Each row of a before or after table is a point. The points were changed in one or more steps. Then noise was added and the rows were shuffled. The steps act on how far a point lies along the listed directions, d1 being the first. Name the steps. A step turns or swaps two directions, mirrors them in a line or flattens them onto one, adds a multiple of one to another, or multiplies one. Angles are multiples of 10 degrees, from the lower direction toward the higher: turns from -170 to 170, lines from 10 to 170 but not 90. Use the fewest steps. Two steps may share a direction if one is a turn and the other turns, adds or multiplies; they go together, in the order done. Otherwise the lowest direction goes first.

Directions:
(1): [ 2.3  2.4 -3.2]
(2): [2.7 1.7 3.2]
(3): [-2.9  3.5  0.6]
Before (14 x 3):
[[ 1.1 -1.7 -4.1]
 [ 1.3 -1.6 -2.2]
 [-2.4 -2.8 -3.4]
 [ 1.5  2.3  1.9]
 [ 1.5 -0.9  1.1]
 [-0.3 -2.0 -3.7]
 [ 0.7 -2.1 -4.4]
 [ 0.9 -0.2 -5.3]
 [ 2.0  3.4 -0.7]
 [-1.7  4.5 -2.4]
 [-0.1  3.7 -1.9]
 [ 1.1 -1.3  2.4]
 [ 1.3  1.7 -0.5]
 [-1.4 -1.3  0.3]]
After:
[[-0.2  2.1  1.4]
 [-0.6  3.6 -3.7]
 [ 3.0  2.9  2.9]
 [-3.2 -1.1  0.3]
 [-6.5  0.7 -2.4]
 [-5.0 -3.5 -4.8]
 [ 1.0 -0.6  2.6]
 [-0.6  3.5 -1.8]
 [-6.2 -1.7 -1.8]
 [-5.1 -2.0 -2.4]
 [ 0.5  4.3  1.6]
 [-0.3 -1.8 -1.6]
 [ 2.0 -1.0  3.2]
 [-5.3 -1.4 -1.2]]
Steps: swap d1 and d3; multiply d2 by 1.6

Directions:
(1): [ 1.5 -1.5  0.6 -4.2 -4.3  1.0]
(2): [-4.6  2.8  0.9  0.6 -3.3 -0.9]
Before (11 x 6):
[[ 0.6  0.0  2.0 -1.6 -1.9  1.1]
 [-0.2  0.0 -0.1 -2.1 -1.9  0.6]
 [-8.8  5.8  0.8  4.4 -6.6 -3.3]
 [ 1.2 -1.5  1.2 -0.7 -1.2  1.4]
 [ 0.9 -0.1  0.0  1.2  1.2  0.9]
 [ 2.4 -0.7  1.1 -2.1 -2.0 -1.7]
 [ 1.9 -0.7  0.1 -1.5 -0.5  0.4]
 [-7.3  2.3  2.0 -3.0 -6.2  0.0]
 [-4.9  4.3  1.3  3.4 -2.9 -0.8]
 [-2.9  3.1  0.4  0.2 -2.9 -0.5]
 [ 0.8 -1.7 -0.2 -2.4 -1.1 -0.3]]
After:
[[-9.0  4.1  1.2  2.7 -0.4 -1.4]
 [-2.0  1.0 -0.1 -1.1 -1.7  0.3]
 [-1.1  1.1  2.1 -0.4 -2.0  0.5]
 [-2.8  3.3 -0.1  2.6  0.7 -0.9]
 [-2.9  3.4  0.4  6.2  2.6 -1.2]
 [ 0.8  0.2  0.5 -1.8 -1.9  0.2]
 [-0.9 -0.5 -0.1 -1.9 -2.2 -0.9]
 [ 1.7 -0.7  0.2  0.3  0.6  1.4]
 [ 0.4  0.4  1.6 -1.3 -3.0 -1.9]
 [-6.4  5.1 -1.0  9.7  2.8 -4.0]
 [-0.4 -0.5  1.6 -0.5 -2.2  1.1]]
Steps: turn d1 and d2 by 50 degrees

Directions:
(1): [-4.5 -1.8  0.2 -4.8  0.0  0.3  1.5 -0.7  3.7]
(2): [-0.6 -3.1 -3.7  4.2  0.5 -1.4  3.0  1.8  2.6]
Before, 11 rows:
[[-1.2  0.3  0.6 -1.0 -0.6  1.0 -0.1 -0.5  0.2]
 [ 2.9 -1.0 -3.1  5.9  0.1 -0.1  1.3  1.8 -1.4]
 [-3.4 -1.6  2.0 -5.5 -0.3  0.9  1.2 -1.2  2.6]
 [-5.8 -3.5 -0.9 -5.6 -0.2  0.3  3.2 -1.6  5.8]
 [-2.9 -0.8  1.0 -3.7 -0.6  0.3  0.4 -0.2  1.3]
 [-6.2 -2.5 -0.8 -6.6 -1.2 -0.2  1.4 -1.4  4.7]
 [ 1.6  2.9  3.1 -3.2 -1.0  1.5 -3.5 -1.0 -2.5]
 [-5.3 -2.1  1.3 -6.0 -1.2  0.6  1.2  0.2  4.3]
 [-6.7 -1.5  1.2 -7.1 -0.6 -0.6  0.1 -0.9  4.0]
 [-1.2 -1.8 -0.3  0.8  1.4 -0.8  1.5  2.2  0.9]
 [-1.3 -2.2 -1.0 -2.0 -0.3 -0.8  1.8  1.0  2.3]]
After, 11 rows:
[[ 4.3  2.7  1.5  1.7 -0.7  0.8 -3.5  0.0 -3.9]
 [-0.6  1.0  0.5 -0.6 -0.8  0.9 -0.8 -0.5 -0.6]
 [-3.5  1.8  3.3 -8.4 -1.8  0.9 -2.5 -3.2  0.1]
 [-0.6 -3.6 -4.3  3.5  1.0 -0.3  3.4  2.0  2.3]
 [-3.3  0.6  3.4 -9.2 -0.6  2.2 -0.6 -3.4  1.5]
 [-2.7  1.9  4.3 -6.9 -1.8  1.6 -2.2 -1.0  0.0]
 [-0.9  1.7  4.0 -5.3 -0.6  2.0 -1.2 -1.7 -0.5]
 [-3.3  2.1  4.5 -7.7 -1.1 -0.1 -3.2 -2.2 -1.1]
 [-1.5 -0.7  0.4 -4.2 -0.2 -0.1  0.3  0.3  1.3]
 [-1.3  0.9  2.8 -3.7 -0.7  0.6 -1.8 -0.9 -0.6]
 [-2.1 -1.2  0.7 -1.5  1.6 -0.4  1.1  1.7  1.1]]
Steps: turn d1 and d2 by -50 degrees

Directions:
(1): [ 0.2 -3.8  3.0 -0.1 -3.9 -4.0 -1.4  2.4 -2.5  1.4 -1.2 -3.4]
(2): [ 2.7 -2.1  2.3  3.8  2.6  3.0 -2.5  0.7  4.1  0.0  0.3 -3.7]
(3): [ 0.0 -3.1 -1.8  2.0 -0.2 -5.0  3.2 -2.3  4.6  0.3  1.7  1.1]
(4): [ 0.4  1.2 -3.0 -3.6 -1.9 -1.6 -5.6  1.9  4.1 -1.3  0.3  0.2]
(5): [ 5.8 -1.4  2.5 -3.7  2.3 -1.5  0.7 -1.1 -1.0 -3.9  0.0  1.5]
Before (9 x 12):
[[ 2.8  2.2 -1.4 -2.5  1.5  1.0 -4.4  0.2  3.2 -3.2 -1.0 -0.2]
 [ 1.3 -1.0  2.3  1.3 -0.8  0.8  0.5  2.6 -0.8 -1.5 -0.6 -1.4]
 [ 2.3 -0.2  0.9 -1.8  1.2 -0.4 -0.4 -0.7  0.3 -2.2  0.8 -0.4]
 [ 4.5  1.9 -1.9 -2.8  6.6 -0.4  1.3 -3.6  4.1 -3.9  3.0  4.9]
 [-3.1  2.1  0.0 -1.6 -1.4  3.1 -3.3  0.3  0.4  0.7 -0.3 -1.0]
 [-0.2  1.7 -0.7  3.3 -0.2  2.4 -6.2  2.3  1.9  2.7 -0.3 -4.3]
 [ 0.4 -0.4 -0.1 -1.9 -1.2  0.2  1.6  1.4 -0.3  1.7 -2.2  1.0]
 [-0.7  5.9  0.6 -2.6 -0.4  5.4 -0.6  1.7 -7.8 -0.3 -0.9  2.8]
 [ 2.6 -3.4  3.4  2.4  1.8  0.9  3.6 -1.9 -0.6  1.5 -1.3 -0.2]]
After, 9 rows:
[[ 7.1  0.3 -2.6 -4.7  4.6 -2.0 -8.0  0.4 11.4 -5.1  3.1  1.4]
 [ 0.8 -0.8  1.4 -0.5 -2.1 -0.6  0.4  3.2 -1.7 -1.5 -0.7 -0.6]
 [-1.2 -0.6  2.5  5.0 -1.2  1.3 -1.3  1.5 -4.3  4.3 -1.1 -4.9]
 [ 2.5  0.4 -0.6 -4.1  0.0 -1.7 -3.9  0.7  2.5 -2.9  0.9 -0.5]
 [ 0.5  6.2  0.7 -1.0  2.0  8.0 -1.3  1.4 -5.3 -0.3 -0.4  2.3]
 [ 3.1  1.7 -1.6 -3.8 -0.3 -0.8 -8.0  1.9  5.3 -3.5 -1.2 -1.8]
 [ 0.3  0.3 -0.9 -1.7 -0.4  0.9  1.7  0.9  0.2  1.7 -2.2  1.9]
 [-3.4  1.4  1.8  0.4 -0.5  4.1 -0.5 -0.6 -1.9  1.4 -0.1 -1.4]
 [ 2.2 -3.5  2.2  0.1  0.0 -1.1  1.5 -0.8 -0.4  1.2 -1.3 -0.4]]
Steps: turn d1 and d2 by -50 degrees; add 1.5 times d5 to d4

Directions:
(1): [ 2.3  2.5 -1.9  2.8 -4.9  0.9  0.5  4.0  0.4  0.5 -0.2  2.5 -3.1  1.3
 -0.5 -2.4 -5.5  2.5]
(2): [ 0.2 -3.3 -4.6  2.5  1.2  2.4  0.5  2.5 -1.7  4.0 -1.9  4.0  3.9 -3.0
  2.2  2.4  0.8  0.6]
(3): [ 2.6  1.7  5.8  2.2  2.3 -2.4 -0.4  5.1 -0.8  2.3 -0.2 -0.7  2.1  1.4
  4.1 -2.5  2.0  0.5]
(4): [ 0.1 -1.3  1.0  1.3  2.4  1.2  0.1 -1.4  4.2 -0.2  7.2  1.7  2.1 -3.6
  0.7 -3.4 -3.1 -0.5]
Before:
[[-3.6  2.2  1.0 -4.9 -3.3 -4.9 -1.0 -3.0 -1.4 -4.0 -3.9 -4.7 -3.9  2.7
  -2.1  0.0  2.1 -2.1]
 [-1.3 -5.1  3.9 -2.5  8.6 -1.0 -1.4  0.0  0.5  3.3  1.3  0.3  7.7 -4.1
   3.5  0.5  8.3 -2.2]
 [-1.6 -1.2  1.6  2.1  3.6 -0.4  0.7 -1.6  0.4  1.6  1.9 -0.9  2.4 -1.7
   3.0 -0.6  1.2  0.5]
 [ 1.6 -0.6  0.2  2.4  1.5 -1.4  0.1  4.3 -1.8  2.1 -1.2  2.6  2.1  1.8
   4.1 -1.2  0.5  1.2]
 [-2.2  0.2  5.5 -2.6  3.5 -4.9 -2.2 -3.6 -2.2  1.1 -4.8 -4.4  2.5  2.5
   1.3  1.4  8.0  0.2]
 [ 0.1  1.1  9.0 -0.9  5.3 -3.4 -2.4 -1.4  0.7  0.4  0.1 -6.0  0.5  3.2
   2.5  0.2  5.2  0.7]
 [-0.3 -1.9  4.6  0.3  3.6 -2.3 -0.8  1.7 -3.1  0.8 -0.7 -2.3  3.0 -0.6
   2.2 -1.8  4.0 -0.2]
 [ 0.8  4.3  4.3  2.2 -0.2 -2.5 -0.2  0.9  1.2 -1.4  1.8  0.2 -1.9  3.4
   0.5 -2.2 -1.1  0.6]
 [-2.6 -5.6  0.3 -2.7  5.2  0.4 -0.9 -5.2  1.9  0.4 -0.1 -3.9  4.9 -3.0
  -0.3  1.6  4.2 -2.2]
 [ 1.5  1.6  1.7 -2.6 -2.6 -1.6 -1.1 -4.5  3.6 -4.7  5.5 -4.5 -7.4  2.6
  -4.0 -2.4 -3.9 -0.4]
 [-0.3  1.5 -2.9  1.2 -0.2  1.7 -2.8  1.1  1.1 -0.5  2.1  2.9 -1.0 -1.8
  -0.3 -1.3 -1.6  1.8]
 [ 0.1 -0.7 -5.4  0.3 -0.7  0.4 -0.5 -0.4 -0.6  0.6 -0.9  1.6 -0.8 -1.1
   0.2  2.3  0.7 -0.9]
 [-0.5  0.5  0.0 -0.2 -0.9  0.2 -0.3  3.3 -3.2  1.4 -7.5  0.4 -2.0  2.8
   1.8  0.6  1.5  1.5]
 [-2.1 -2.3 -0.8 -1.3  1.5  0.0  0.4 -6.0  3.5 -1.9  1.8 -1.1  1.8 -4.2
  -1.5  0.3  0.6  0.1]]
After, 14 rows:
[[-0.5  3.4  4.6  0.7  1.3 -2.8 -0.5 -1.3  1.4 -2.2  1.9 -0.9 -1.2  3.1
   0.1 -1.2  0.8 -0.4]
 [ 0.2 -1.7  0.5  0.6  3.1 -1.7 -0.1  1.2 -1.6  0.8 -0.7  1.3  2.8  1.1
   3.4  0.0  2.6 -0.3]
 [-2.0  0.3 -0.8 -1.0  3.1  0.5 -3.1 -1.6  0.6 -1.2  1.8  0.5  0.6 -2.0
  -0.1  0.3  2.8 -0.1]
 [ 2.2 -1.6 -5.1  3.8 -4.4  2.9  0.2  4.4  1.8  2.8 -1.7  2.4  0.0 -1.1
  -0.3 -2.2 -6.4  3.2]
 [ 1.4 -0.3  0.9  2.9 -1.5 -0.4 -0.1  4.9 -2.8  1.6 -0.9  1.0  0.3 -0.2
   1.5 -3.3 -1.5  2.2]
 [ 3.3 -0.9 -3.3  4.3 -2.4  2.2 -0.3  9.1  0.4  5.8 -0.5  7.3  1.6 -2.3
   2.6 -3.1 -3.8  3.6]
 [-1.5 -0.7  0.8 -1.6  1.6  0.0 -0.3  0.9 -2.2  0.8 -5.6 -0.3 -0.8  1.7
   1.7  0.8  2.8  0.5]
 [-1.5  3.8 -0.5 -2.0 -6.2 -3.8 -0.5  0.5 -0.5 -2.9 -2.9 -1.9 -5.2  2.6
  -1.7 -2.6 -2.7 -0.2]
 [-0.1 -0.9 -4.1 -0.1  0.5  0.0 -0.6 -0.8 -0.6  0.6 -0.7  0.8  0.0 -1.4
   0.6  2.2  1.8 -1.4]
 [-0.5  0.0 -0.5  3.8  0.1  0.7  1.3  0.9  0.0  2.3  1.0  1.0  0.4 -1.0
   2.7 -1.4 -2.2  2.2]
 [ 0.4  0.0 -2.6  2.0 -2.9  0.8  0.7 -0.8  3.1 -0.5  0.4  1.6 -0.6 -2.7
  -1.2 -1.5 -3.9  2.6]
 [ 1.5  1.9  2.6 -2.9 -2.0 -2.1 -1.2 -4.0  3.1 -4.7  4.9 -4.9 -6.8  2.9
  -3.6 -2.3 -2.9 -0.5]
 [ 3.4  3.8  3.2  4.0 -2.9 -0.5 -1.6  4.9  1.0  2.0 -0.5 -0.4 -4.0  3.9
   1.4 -2.7 -4.3  4.7]
 [ 2.1  3.7 -0.7  3.8 -6.0 -1.6 -0.9  4.4 -1.3  3.3 -4.3  2.3 -2.2  3.3
   0.7 -2.9 -3.6  5.2]]
Steps: mirror d1 and d2 in the line at 100 degrees; multiply d3 by 0.7; multiply d4 by 0.7

Directions:
(1): [ 0.6  4.5 -0.6  4.6  4.4  0.4  1.9 -0.1 -0.4 -3.9 -1.5 -3.4 -1.1 -4.7
  2.3 -1.8  3.4  1.2 -1.9  2.0  2.7  2.1 -0.3  3.0]
(2): [ 1.0 -2.2 -3.1 -3.0  5.9  0.8  1.0 -1.3  0.1  3.1  1.0 -6.6 -2.5  1.1
 -0.1  0.3  1.4  2.3  1.7 -3.1 -3.7 -1.1  2.8  0.6]
(3): [-2.1  3.0  2.3 -2.9 -0.2  4.3 -2.4 -1.2  1.1 -2.7  5.6 -2.8  1.4 -1.3
 -0.4  3.9  0.5 -0.4  0.4 -4.4  4.6 -1.6 -1.5 -1.1]
Before:
[[-1.2  2.3  0.8 -2.2 -0.4  3.5 -1.8 -0.6  1.5 -0.9  3.7 -3.0 -0.8 -0.5
   0.4  3.4  0.2 -0.4  1.2 -3.2  3.5 -1.3 -1.3 -0.9]
 [-1.4  1.6  1.9  1.4 -0.9  0.3 -1.7 -0.7  0.0 -0.7  1.7 -0.2 -0.2 -0.7
   0.6  1.1  0.0 -0.4 -0.7 -1.2  3.3 -0.6 -2.7 -0.7]
 [ 1.0  3.5 -0.1  5.5  0.7 -0.7  0.6  1.5 -0.5 -3.1 -1.3  2.1  0.3 -4.0
   2.5 -3.2  2.0 -0.3 -2.0  3.9  1.8  2.7 -1.7  1.5]
 [-1.7  3.2  1.9  3.4 -3.7 -0.6 -0.3  1.3  0.2 -3.5 -0.8  3.5  3.1 -1.8
   0.7 -0.9 -0.5 -0.6 -3.0  3.8  3.2  1.2 -3.1  0.8]
 [-0.1  0.0  2.1 -2.3 -1.8  0.4 -2.5 -0.1  1.0  1.0  2.6 -1.7  0.8  0.7
   0.0  1.9 -0.9 -0.6  1.0 -1.8  0.1 -0.2 -2.1 -1.0]
 [ 0.0 -0.7 -0.3 -0.9 -0.5  0.8 -1.1 -1.6  0.1  0.1  1.2 -1.8  0.6  1.1
  -1.9  0.7 -1.2  0.1  0.4 -2.3  0.7 -2.0 -0.1  0.0]
 [-0.2 -0.7  2.2 -2.9 -4.1  0.1 -2.7 -0.5  0.3 -0.7  1.0  3.2  1.9  1.6
  -1.3  1.2 -3.1 -1.3  0.3 -1.0  1.0 -2.1 -1.9 -0.8]
 [-0.2  1.8  1.4  5.4 -3.2 -2.2  0.5  1.4 -0.7 -3.4 -2.7  5.5  1.7 -2.2
   0.7 -2.5 -0.9 -1.0 -1.6  4.8  2.5  2.4 -2.4  1.2]
 [-1.1 -2.4 -0.5 -2.4  0.8  0.8 -0.5 -0.6  0.5  0.0  2.9 -1.8 -0.3 -0.2
   0.4  0.9 -0.9  1.2  1.6 -2.3  0.5 -1.4 -0.7 -0.5]]
After, 9 rows:
[[-1.1  4.5  0.5  4.3  0.5  0.0  0.8  0.7  0.1 -4.2 -1.1 -0.5  1.6 -3.6
   1.8 -1.5  1.7  0.8 -3.3  3.5  3.2  1.8 -2.2  2.3]
 [-1.2  2.8  3.8 -2.0 -4.1  2.0 -3.4 -1.0  0.7 -4.0  3.0  2.3  2.8 -0.8
  -0.7  2.4 -2.0 -1.6 -0.6 -1.7  4.9 -1.8 -3.3 -0.5]
 [ 2.6  1.5 -3.0  6.0  4.7 -2.2  2.5  1.3 -1.2 -0.8 -3.7 -0.8 -1.9 -3.4
   3.0 -5.2  3.1  1.3 -1.5  4.6 -2.1  3.1  0.5  2.8]
 [-4.3  6.5  4.3 -6.4 -1.0  9.7 -5.5 -2.4  3.2 -4.5 11.8 -6.6  1.5 -2.1
  -0.3  9.1  0.8 -1.2  1.8 -9.6 10.1 -3.7 -3.5 -2.7]
 [-1.7  2.9  4.2 -3.4 -2.7  3.2 -4.3 -0.7  1.8 -1.6  6.2 -2.5  2.1 -0.8
  -0.1  4.5 -0.6 -1.3  0.8 -4.3  4.2 -1.0 -3.6 -1.7]
 [ 1.9  0.9 -1.7  8.3  1.5 -4.5  3.5  1.6 -1.6 -2.2 -6.8  3.0 -0.8 -3.1
   2.1 -5.9  1.0  0.8 -2.1  7.5 -0.9  4.1 -0.4  3.6]
 [-2.6  4.0  3.1 -0.3  0.2  3.4 -3.0 -1.7  0.7 -2.8  5.4 -3.2  0.3 -2.1
   0.6  3.6  0.8 -0.3 -0.5 -4.3  6.5 -1.6 -3.4 -1.0]
 [-1.2  0.9  1.2 -2.1 -1.7  2.6 -2.4 -2.0  0.7 -1.4  3.7 -2.1  1.6  0.5
  -2.2  2.4 -1.4 -0.5  0.4 -4.0  3.4 -2.7 -1.2 -0.7]
 [-2.5 -0.8  1.5 -4.0 -0.9  3.0 -2.1 -1.0  1.1 -1.6  6.1 -1.9  1.0 -0.6
  -0.2  3.3 -1.3  0.4  1.8 -4.5  3.4 -2.4 -2.0 -1.5]]
Steps: turn d1 and d2 by 40 degrees; multiply d3 by 3
